Every row gives one point. Two turns around zero, p and q, are shown by what they do to some points. Where does a point land after both, in the order given? Backwards means that the second turn is done in reverse. Each puzzle has new turns, and all numbers are rounded.

Turn p:
[  6 -24  -8] -> [-19 -18  -1]
[ -2 -15  13] -> [ -1 -13  15]
[ 8 48  2] -> [ 34  28 -20]
[-12  -9  -7] -> [-15   4   7]
Turn q:
[-37 -13   7] -> [-34  -6 -19]
[24 25 -6] -> [21 18 22]
[ 17 -10  15] -> [  9 -20  11]
[ -4  -2 -16] -> [  4   9 -13]
Where do these land?
p, then q backwards: [-20   1   3] -> [ 0 20  4]
p, then q: [29 22 -3] -> [ 33  11 -11]
p, then q backwards: [-15  -1  25] -> [21 16 11]
p, then q: [  6 -21 -25] -> [-18   6 -28]

Turn p:
[ -5   8  15  19 -14  13] -> [-9 11  5 24 12 11]
[-16   9  -4 -11  11  -3] -> [-10   7   0 -16   5 -13]
[ 10   9  18 -21  -3 -40] -> [ 32   9   7   1  -3 -38]
[-10  16  -4   1  37  16] -> [-25 -10 -21 -15  23  -8]
[ 13 -13  21  -3  11  18] -> [ 16 -12  -5   0  24  16]
[ -3 -32  -6  20 -23  -7] -> [  2 -12  30  13 -21  20]
[-16   1 -48 -25 -18 -11] -> [-11  20   1 -32 -46  -2]
[28  2  9 21 -1 16] -> [  6 -12 -18  28   7  16]
Turn q:
[22 14 24 25  0 -8] -> [-9  4 30 18 25  1]
[-38  -4 -14  -9 -12   1] -> [ -5  -6 -11 -22 -29 -20]
[ -2   5 -33 -12  -9   4] -> [ -5  20 -28  -9  -9  -4]
[ 10  12  20  -2  17 -18] -> [14 -9 12  2 29 -5]
[32 -3  4 10 30 25] -> [ 2  4  7  4 20 47]
[-12 -24 -14 -11 -15  -8] -> [ -2 -10 -23   8 -22 -11]
[10 12 45 -4 -9 -1] -> [24  0 38 16  6 -8]
[-22 -12 -32   2  -1   5] -> [-19  -3 -25 -17 -19   0]
Where do these land?
q, then p: [-23 -28   6  28 -12  -2] -> [-2  7 45  1 -3 15]
p, then q: [  8 -10  17  17   4 -23] -> [-10 -22   9  23  10   4]
p, then q: [ -5  13  24 -23 -24   9] -> [  7  25  13 -12  30   5]
p, then q: [-12   6 -25  11 -29  -5] -> [ -9  16  23  -3 -20 -24]
p, then q: [ 2 28 -7 -7  7 16] -> [ -9  10 -19 -24   4  -7]
p, then q: [ 25  -9 -22  -1  29  22] -> [ -3  -1 -38   0 -26  18]
p, then q: [  5   0   6 -25  25 -18] -> [ 19  -8 -26  14  18  -6]

Turn p:
[  4   3  -3 -13   7 -27   3   5  -4] -> [  4   7   2   4  -4 -22  20  -1  -7]
[ -1   2   8  22   1 -13   6  -6   5] -> [ -3   5   2   1   2 -19 -17   2  11]
[ 5  3 -9 13  4 11  5 -2 48] -> [ -2  13   4 -22   1   9  -7 -24  37]
[  5   6  -6  -8   6  13   5 -15 -10] -> [ 13  -6  -7   3  -8   8  -6 -12 -12]
[ 4  6  9 -9  8 -7 -7 11 -4] -> [ 9  9  5 -4  3 -4 11 11 -8]
[  3 -11  -1  -5   4   9   3  10  -1] -> [ 3  0  7  9  4 12  7  0  3]
[ -8   2  -2 -12   1   9  -8  12  -5] -> [ 1  0 -7 -2  7 14 12  7 -7]
[ -1  -1  -1  32 -28  -4  -2   8  -9] -> [-23  -7  -5   8 -11  -5 -17  26  16]
[-11  -1  -6 -10   9  -1   7  -2  -1] -> [  3   1  -8   6   9  -1   8 -11  -5]
[ -4  -3   9 -11 -15   9   0   5  -9] -> [-12   1   3   4   0  14   1   7 -15]
[  4  -5   3   1   4  -1 -13 -25  -9] -> [  8 -21   5  -7  -1  -8 -11  -5 -12]
Turn q:
[-10 -17   1  -7   0   7  11 -18  10] -> [-11   4  18   4  -5  -3  18 -14   0]
[-7  7 -6 -7  3 -9  3 -6 -1] -> [-2  7 -5  1  7 -7  9  5  7]
[-13   3  -4   3   7  -8  -1   9   3] -> [-5  3  2  6  9 -4 -8  7 12]
[ 10   4  17   5   1  16 -19  -1  13] -> [ 20 -13  11 -15  -9  -1 -10 -10   1]
[ -1  -1 -21 -15   5   6 -20  -4 -16] -> [ -5   3  -8 -19  28  -4   1  -6 -12]
[ 10  15   3 -16  15   9  16   7   5] -> [  2 -11   3 -12  -2  12  16  21   9]
[ 18 -14  14  13 -10  -7 -12   5  10] -> [  5  -9  -8   2 -20   6 -17 -20   2]
[  7  11   6 -13  -3  -7   2   5 -23] -> [  2 -12 -20   0   4  -6   7  15 -11]
[ -3  -5  -1  13 -19   0  11  -3  11] -> [ -4  16   6   8 -20   0  -4  -3  -3]
[-17 -14   1  14  -7  -5  19   7   5] -> [-16   8  12  24 -10   2  -6   3   1]
[  5  10  -9  10   9  -2  -9  -1 -17] -> [ 14   4 -11   2  18   6  -5   3  -6]
Where do these land?
q, then p backwards: [  4  10  -5 -10   3  -8  -1  -4 -30] -> [-25   8  -3  -7   9  -4  -9   6 -16]
q, then p backwards: [ 4 14 -2 -8 -6 -8  8  5 11] -> [ 6 13 -7  9 -7 -5 -6 12  4]
p, then q: [  2   3 -11   8  -1  20  -6  -7 -12] -> [ -7   3   4 -13   1  10 -10 -14 -14]
q, then p: [  6 -17  -7  10   8   4   3   2   9] -> [  1  -4  -2  -9   7  13 -17  -5  -5]
q, then p: [  2   7  12  -4 -17   1  -9 -12   8] -> [-12  -1   6  -2 -18 -13   5  -3  -9]
p, then q backwards: [ 3  0 10 -8 11 -6  0  3  3] -> [ -7   6  -4   2   0   9  -2 -12  -2]
q, then p: [ -7   8  11  30  -9  29  11 -13   8] -> [  1  13  18  -4 -19   2 -23  27 -16]
p, then q: [  9  -8   0 -11  -3  -3  20   6 -18] -> [ 15   8   0  19  -8   2 -10   5 -14]
p, then q: [-2  2  0 -4  2 -4 -5 -8  6] -> [-4 -2 -5 -1  3 -4 10 -3  1]
q, then p: [-19 -28  -2  -1   9  -8  -2 -14  10] -> [ -2   1  -3  -7  18 -18 -25 -16  -1]
p, then q: [ -5   3  -5 -11   8  -8 -10  34   2] -> [-7  0  5  4 -8 19  7 30 10]
p, then q: [ 3  4 -1 10 -5 -9 -9  6  2] -> [-12  -2  -3  -2  -6  -4  -6   5  10]

Turn p:
[ 25 -15   3  -9 -18  -7  10  -1 -17  13  -1 -32] -> [ 24   8   0  -8  -5   3  24 -27  11   7 -26  -1]
[-14  -9  -5 -10  17 -16 -14   7 -27  18  -4  22] -> [ -5 -20 -13  10  -9  13  18  15 -31  -2  -4  15]
[-15 -12   5   8  14  12   2  -9   3 -26  24 -12] -> [ -1   8  -3  30  -4  -6 -20 -20   5 -15  15  -4]
[-14   9  34 -13  24 -11  28 -16  22   5   2  -1] -> [ -4  -5 -27   7  40  -6   7  -9  14   7  31   6]
[ 15   3  -3  27 -19 -28 -30 -18  15  -8 -13 -27] -> [ 14  27  -8 -28  10 -10  -9  -1 -12 -26 -23 -34]
[ -5 -31  13   7  -3  21  30 -12  -8  23   0  12] -> [-10 -24   1   8   5 -26   1 -28   0  21 -10  26]
[  4 -28  13 -29  -5  10 -22  27   5  39  39  15] -> [ 20 -52  29  -6 -16   4  28 -17 -11 -15  24  12]
[-10  16 -12 -20  22  14 -20  -5   5 -32 -10  13] -> [ -4  17  -2   6  -4  25 -28  24  -2 -12  21  19]
[ -6  19  20  14  15  22 -10  -9  11   7   0  12] -> [  4 -19   6   7  27  -5 -27  14  -1   2   8  -1]
[ 22 -10 -15   0 -26  -5  27 -25 -23 -11 -21 -15] -> [  8  37 -12 -10 -13 -13   6 -15   8  25 -33  13]
[ 10 -12 -14  15   0  12   9  22  13  -8  -8  12] -> [-25 -10   8  -8 -17  -6  -9   5  20  -6  -9   1]
[-41   3   6 -32 -27  -3  -8   6   6   8  15  17] -> [ -9   5  30   0   5   1  24  -2 -31   3  39  10]
[  7  32 -38  19  10   0  22   6   8 -10 -23 -25] -> [-23  22 -15 -10  -5  24 -20   9  24  25 -16 -31]
[ 22  18 -18  27  16 -20 -13   1 -16   5   9  34] -> [  8 -19 -22   1 -24 -13  -6  44 -11   3 -11 -17]
[  0  16  10  -4 -20  -2 -12  24   3 -23  -9 -25] -> [  2  28  26   1  11  15  11   7  15 -18  -6 -15]
Turn q:
[  7  16  -7 -23  -5  -6 -29   0 -11  15  11   8] -> [ -7   1  27 -30  -1   6 -16  10 -11 -10   2  -2]
[  8  24  -5  18  -3 -28 -26 -13  -4  -9  26  10] -> [-28  24   5 -22  -4 -18  -2   9 -29  14   7 -13]
[ 38 -14  21 -26  17  38  22  21  32  -1 -19  19] -> [ 59   5  14  19  22 -10 -10 -36  15 -23  11  16]
[-21  12   5   4 -13   0  13 -14 -20 -10 -27  13] -> [-22  12  -7  16 -19  12   5   7  11  -8   0  30]
[-10  -8 -28  13 -16 -22  -1   2 -15 -33 -18 -18] -> [-30   2 -19   8  -1  -4  24  10  -6 -10 -41  -1]
[ -2   4   9  13 -32  -3 -21   4 -19  -1  23 -13] -> [-11 -12  -4 -23 -25   9  13  -3 -33   7  -1  -4]
[ -4   0  13   7 -19 -26  -7 -23   1   1  19  -3] -> [-11  10  -2 -22 -19  -4   5   2  -5  33  -5   1]
[ 10 -45   6 -14  34  25  20   5  20   5 -23  16] -> [ 34 -22   9  35  24 -20 -16 -18  31  -1  -3  15]
[ -9   1 -35   8 -25  -1  23 -16  -9   5   3  -2] -> [  1   7 -25  10 -17  13 -12  31  -6   2 -23  -1]
[-20  11  -6  -7  -1   0 -15 -17  12 -13   6 -30] -> [-22   2 -18 -20  -4  10  -4 -13  15   0  -8 -23]
[-12 -18  10 -16  30  22  15  30  15  -6  12  18] -> [ 25 -25 -13   2  32 -17  -5  -6  16 -12  27  13]
[ 13 -25  18  -2  23  32  -2  26  27  38 -32  31] -> [ 44 -24  39  33  -3 -23  -9 -11  25 -19  27   4]
[ -7  19  -8  14  -4  -5  17  11  14   5  -7 -11] -> [  6  14 -13   9  -5   7  17  13   7  -7   7 -18]
[  4  20  -4  21   9   1 -13 -19 -27  -9  24 -26] -> [-34   3  -9  -2   6  21  -6  -8 -32  17   3 -20]
[  4   3   9  -9   6 -26   5   5 -17  12   2 -14] -> [-4  0 16 -9 14 17 18 12  0 16 -3  2]
Where do these land?
q, then p backwards: [-22   7  -2   8 -30 -19   2  11 -22  10   6   0] -> [  5   4 -21 -15   2 -20  -6  20 -10   7 -10  29]
q, then p: [-11   2  17  32 -11 -31  16  -7 -14  -5 -10   6] -> [-27 -13   9   4   2 -16  18   5  -4  36   1 -15]
p, then q: [ -9 -19  12   1 -10 -27   2 -25 -18  16 -22 -13] -> [-18  20   9  28  18  18 -14  22   7  -2 -11  15]
p, then q: [ 23   0   3 -13  18  -4  -1  42  -4 -26  11 -27] -> [ 25  17 -38  12 -13 -12   5 -33   2 -14  -1 -16]
p, then q: [  2 -10  21  -5  -3   7   8  31  18  -3   3 -19] -> [  6   9 -23   3   5 -11  -1 -26  24  17   7  -1]
p, then q: [ -9   4  -1   0 -26 -20  40 -10 -22  10 -13  13] -> [ 7 11  9 12 -3 19  8 49 18  9 13  2]
q, then p: [ 17 -29  -4   1  14   5  -1  29   4  -6  23  -4] -> [ 11  -9 -38   5 -15   5   9 -11   6 -10 -20  11]
q, then p: [  5  27  -6  -1  11  17 -17 -20   5  31  -9  29] -> [ 27   2  31  12  14  -7   0  12  -9 -29  12 -23]
p, then q: [ 16 -10   6   2  12  36  -6  17  -6 -23  17 -24] -> [  2  14  -2   7 -27 -27   1 -41  -4   3   2 -12]
q, then p: [  2 -13  16 -23  17  11 -12  11   5 -27  18   1] -> [ 12   0 -37  -2  -9   4  -7  -5 -12  -7  19  23]
q, then p: [ -2  26 -24  -5  16  14 -14 -48  32  19  10  10] -> [ 28   8  25 -16  17  30  -9   4 -23 -26  12 -38]
p, then q backwards: [ 17  20 -28  -5  -6  23 -32 -33  33   3  -9  25] -> [  1  13  -9 -32 -12   7 -15 -15   1  26  49  31]
q, then p: [-30  -5 -10   9  -1 -12  14   3 -11   1 -25   3] -> [-41  -5  12  -3  -3 -11   0   1   8  -4   2 -10]
